Each row of a before or after table is a point. One or more steps were done to the points. Then noise was added and the rows were shuffled. The steps act on columns, c1 being the first. Write out the steps. A step turns or swaps two columns, mirrors them in a line or flattens them onto one, adds a multiple of one to another, or multiplies or shifts one. Angles are multiples of 10 degrees, from the lower column toward the higher: turns from -170 to 170, lines from 10 to 170 but not 90. Use the fewest steps. Two steps may share a column if one is a turn and the other turns, adds or multiplies; they go together, in the order done. Otherwise the lowest column goes first.
In the rows, zero is written as 128.

Before, 13 rows:
[[ 94  89  98]
 [ 78 131 104]
 [148  80 124]
 [130 142 128]
 [147 108 145]
 [ 93 134 133]
 [124 153 145]
 [142 137 145]
 [139 122 139]
 [138 114 171]
 [135 104 116]
 [129 132 143]
 [116 109 103]]
After:
[[144 144 103]
 [129 138  91]
 [161 169 153]
 [ 75 135 212]
 [134 113 121]
 [108 124 195]
 [158 163  92]
 [ 75 126 116]
 [ 48 108 185]
 [124 121  75]
 [139 141 164]
 [151 131  83]
 [143 178  32]]
Steps: multiply c1 by 1.6; multiply c3 by 2.5; turn c2 and c3 by -160 degrees

Before:
[[118  99 105 114  87 149 102 131]
 [129 130 124  77 111 126 116 164]
 [111 166 135 128 110 161 131 182]
 [138 149  80  96 128  95  98 140]
 [115 117 114 122  75  98 135 119]
 [148 114 120 119 101 128 147 105]
 [131 148 129 115 101 131 120 119]
 [175 134 123 122 118 144  98 143]]
After, 8 rows:
[[159 115 100 160  85 110 120 134]
 [129 107 107 161 113 150  99 132]
 [119 124 116 162 125 179 161 134]
 [129 158 119 118 125 125 162 110]
 [104  78  68 158  97 121 149 142]
 [160 135   5 133 138 133 159 137]
 [124 126 128 154 112 132 128 139]
 [ 91 229 143 169 119 114 163  81]]
Steps: turn c1 and c6 by 80 degrees; turn c7 and c8 by -140 degrees; add -1.5 times c8 to c2; multiply c3 by 2.5; shift c4 by 40; shift c5 by 10

Before (9 x 12):
[[136 149 150 123 140 133 127 122 114 111 137 134]
 [143 106 148 123 142 135 119 158 109 132 106 135]
 [117 114 121 135 101 138 156 120 116 158 137 128]
 [131 104 152  92 129 132 128 119 150 117 122 130]
 [100 117 114 103 140 123 161 166 106 133 112 117]
 [122 150 102 126 141 135 166 155 136 156 126 132]
 [111 134 135 135  98 138 125 171 145 141 112 131]
 [ 99 118 118 127 110 154 123 121 144 111 117 152]
 [147 152 144 130 148 107 149 145 140 153  86 156]]
After:
[[147 152 145 129  98 145 114 145 140 103 158   9]
 [110 133 135 134 155 139 143 172 145 115 142 104]
 [117 113 120 136 131 156 158 119 116 100 120 139]
 [142 108 147 124 123 109 126 158 108 123 147  85]
 [101 116 113 103  98 145 131 166 103 120 148 142]
 [102 117 120 129 146 121 156 121 143 142 129  49]
 [132 103 150  92 128 127 132 120 152 139 131 116]
 [122 150 102 126  94 144 146 156 136  99 131 114]
 [138 148 148 124 119 117 129 123 115 142 118 120]]
Steps: turn c5 and c7 by 140 degrees; turn c6 and c7 by 120 degrees; multiply c10 by -1; turn c11 and c12 by 160 degrees; multiply c12 by 3
